Every row gives one point. The last column is the point's height on a tilted bowl or saddle (a function of degree 2), plus a little noise. Along how many of its main directions does it bend up, bend down or stay straight?

Points, 17 rows:
[[-32  16 -98 -75]
 [ 19 -28  -9  13]
 [  8  66  -7  -6]
 [-72  22  46  77]
 [-11   3 -20   8]
 [-35   4 -67 -25]
 [ 17 -77 -43  22]
 [ -2 -31  73 -25]
 [-61 -18   1  44]
 [ 19  -2  53  -3]
 [-42  -2  57  32]
 [  1 -14  33   7]
 [ 20 -12   1  11]
 [ 37  16  84 -23]
 [ 20  37 -36 -16]
 [-98   1  56 104]
 [ 27 -12   9  11]]
Directions: 1 up, 1 down, 1 straight

Points:
[[ 20 -13  15  49   0]
 [ 40  -2  69 -36  11]
 [ 45 -16  13   7  10]
 [ 37 -10  40 -19   5]
 [-38 -70   7  18  36]
 [ -2  50 -34 -49  52]
 [ -7   0 -24  47   7]
 [ 22  32 -58  56  39]
 [-42 -46  94  -9 -18]
 [ 11  -2 -17   1   7]
 [ -7 -40  37  17  -8]
 [ 61  53 -53 -25 100]
 [ 10  -7   9 -34   1]
 [  0  40  10  -5   9]
 [-49  -8 -25  47  20]
 [ 78   9  51   3  54]
 [-34  -2 -14 -10   4]
 [-25   6 -51 -47  48]
 [-69 121 -31 -62 121]
 [ -3  29  60 -46 -11]
 [ 38   0  11  15   7]
 [  8  34 -17  -3  20]
 [ 70  -5   4  10  32]]
Directions: 3 up, 0 down, 1 straight

Points (24 x 5):
[[ -45  -56   17   60  -19]
 [ -47   12  -58  -38  -14]
 [  16   87   11   -1  -54]
 [  34   27   13  -18    4]
 [ -24   32  -37  -15  -19]
 [  40    4    6    1    2]
 [   6   21    5  -37    6]
 [ -31  -23  -41  -24   15]
 [  49   57  -19    9  -37]
 [ -77  -64   58 -111  -40]
 [ -31  -51   28    1   14]
 [ -15  -48  -83   -6  -22]
 [  11  -23   20  -12   14]
 [ -36   -9   28   -2   17]
 [ -60   80   48   21 -104]
 [  28   53  -23   15  -35]
 [  11    3  -59  -36  -29]
 [  -2   12  -10   21   -1]
 [ -40   53  -42   12  -52]
 [ -20   94   90    2 -103]
 [  38  -52  -19   23  -28]
 [  -2  -21   -5   14   12]
 [ -10    3  -57  -36  -18]
 [-103   45  -54  -18  -64]]
Directions: 0 up, 3 down, 1 straight

Points, 48 rows:
[[  13   39   -5  -12 -121   40   91]
 [  20    0   21  -23  -28   -6   12]
 [ -11   31    8   44  -59  -59   36]
 [ -18  -43  -41   -7   24  -83   26]
 [ -35   42   13   -1  -38  -42   32]
 [  36   12  -13   62   -5    4   19]
 [ -17   13   -3   13  -53   43   47]
 [  12  -14   -4  -57   17   14   15]
 [  33   56  -19  -16  -45  -47   30]
 [  13  -18   52   15   14   48   55]
 [  26  -49  -51  -61   28  -12   30]
 [  18  -38   17   24  -50  -88   37]
 [   9   63   51  -70   15   63   76]
 [  29  -10   21  -14   -3   77   51]
 [  25    2    3   16  -50  -14   19]
 [ -10  -63  -98   10   -3   17   69]
 [ -19  -31  -41   27   40   14   21]
 [  30   37  -47  -46   10  -11   16]
 [ -18   13  -24   31    2   18   14]
 [  11  -26  -24  -15   -9  -38    5]
 [  68  -22  -13  -11   34  -31   16]
 [  -1  -23   22  -13  -18  -38   12]
 [ -10   10  -44  -14  -13   -3   12]
 [  -7  -10  -71  -10  -22  -24   24]
 [  -2   30  -50   36   26  -14   15]
 [ -39  -23   36  -31  -46  -33   39]
 [  -1  -23  -41   -8  -52  -48   24]
 [  36   58   13  -32   53  -22   42]
 [ -30   47    2  -47  -20   -4   35]
 [  38  -15  -30  -45  -40  -28    9]
 [  47   34   31   74   28  -32   39]
 [   9   11  -13   -2   48    1   11]
 [ -33   28    0  -38  103    2   73]
 [ -16  -22  -53  100   30  -38   18]
 [  18   49   -8  -10   37   -1   20]
 [ -37   35   36    2  -36   70   82]
 [   0   22   61   87    6   29   65]
 [  -4  -53   20    2   67  -56   30]
 [  33   -2   70  -37  -26   39   60]
 [  35   11  -50   -8   17  -32   10]
 [ -13  -29   16   28  -41  -10   27]
 [ -46   26   26  -24  -72   42   80]
 [  24   -5    8  -46   23   27   17]
 [  12  -10  -22   -1   -4  -14    1]
 [   0    9    8   38  -20    2   14]
 [ -88  -16  -22    8   21   -3   32]
 [ -20   -3  -41   -5  -15   23   22]
 [  19  -54   42  -23  -72   23   78]]
Directions: 5 up, 0 down, 1 straight

Points:
[[ -23   38   34   31  -34  -39   38  -35    9]
 [ -79   28   13   52   74  -24   24  -15    8]
 [ -74   16  -33   83  -32   43   37  -42    1]
 [ 121    1  -36   36   29   93   27   12   81]
 [  71   64    2   -7   30    8  -80   25   20]
 [ -13  -31   12   29  -25  -38  -36   34  -33]
 [  -4  -65   78   19   13    5 -117   17  -12]
 [ -81  -31  -13  -33    0   28  -39  -53   27]
 [  16   52   18  -25  -37   60   22  -18  -37]
 [  10   40  -20  -31  -17    2    4  -41   18]
 [  14  -14  -93   25   28   35  -29  -51   71]
 [  43   82   25   -7   16   -4  -43  -30   -2]
 [  53   74   -9  -53  -22   -4   -6  -45   -8]
 [  19   30  -38  -46   64   11  -28  -52   87]
 [  11   32  -86   48   19    4   62  102   68]
 [  30  -13   32  -34  -10   29   61  -34    4]
 [  41   34    6   20  -41    8  -42    9  -22]
 [ -46   42   23   75   43   23   14   37  -34]
 [  67   57   37  -13  -77  -55   42   23  -68]
 [ -21  -35  -35    9  -36  -80   37   64  -44]
 [ -23   24  -64   11  -10  -38  -41  -34   30]
 [ -40   -7  -47   -8  -42  -40   67  -60   69]
 [   9   43   -8   39  -52   29  -16    1  -20]
 [ -48  -57   24   -2    2   44   -8  -12  -31]
 [ -36   25   15  -11  -15   42  -60  -69  -10]
 [   9    9   28   19   20   50  -56   40  -34]
 [ -91  -60  -25   22    9   50    1   17  -64]
 [   9   32  -11  -23    8  -17   20    9   21]
 [ -15    7   57  -55   21   10  -24   44   21]
 [ -29  -13   17   24   51  -15  -58   26  -37]
 [  36   15  -38   39  -26   18   13  -19    7]
 [ -17   -9  -44    6   14    1   15    2   14]
 [  24   37   23  -17  -13  -37  -37   -3   -2]
 [ -34  -48   15   19    6  -17   35   56  -28]
 [  70    9    6  -20  -46  -82    2  -21  -44]
 [  28    2   74    7  -55   28   47    6  -54]
 [  -9  -30  -44  -55   -6  -72  113  -46   85]
 [  61   94    7  -80  -13  -35    1    6   -6]
 [ -43   45   74  -79   15   -3   79  -66   84]
 [  -2   26  -58   11  -49   12   23   61   20]
 [  26 -111  -66  -11   11  -39   46  -40   24]
 [  -3    4  -33   76  -11   25   -8  -43    6]
 [   7   56  -15  -53  -32  -20    9   31   13]
 [  26    9  -69   21   33  -28  -26   -3   21]
 [  10  -49   57    9  -19   29  -68   17  -27]
 [  58  -69   52  -76   13  -33   20   56   29]
 [   4   15  -23   14   36  -35  -67   16   -6]
 [  70   74   52  -18  -41   42  -22  -43  -82]
 [ -16   38  -72   17   10   32  -13  -10   29]
 [  10   -4   -4  -61   60  -79  -44   30   32]
 [ -43   37  -28    0   44   18  -29   50  -14]
 [  15  -17  -32   25   26   -3   63    4   31]
 [ -12  -22  -27 -110   74   26  -54   38   95]
 [ -15  -66    5   23   70  -79  -31    4  -21]
 [ -27    3  -35  -30  -12   29  -71   19    1]
 [  21   16   -4  -14  -14   -2    7   34   -4]
 [ -30   64   22   17    4   67   10   -2  -48]
 [   9   30  -42   12    1   17   23  -54   36]
 [  -6  -15  -19   31  -42  -32  -14  -26    2]
 [  -5  -15    3   32   -7  -79  -33   16  -20]
 [ -22   -1  -33   28   -4  -59  -54  -18    2]
 [ -73  -27  -14   23  -54   24    2    9  -16]
 [ -35   84   32  -12   18  -35  -10  -15   27]
 [  40  -76    0   67  -17  -13   -6  -23  -11]
 [ -31   44  -19   10  -67  -20   42   22   17]
 [  33  -27  -89  -21   75   48   39   34  109]
 [  72   37  -83  -43   -1  -58   16   83  -20]]
Directions: 5 up, 2 down, 1 straight
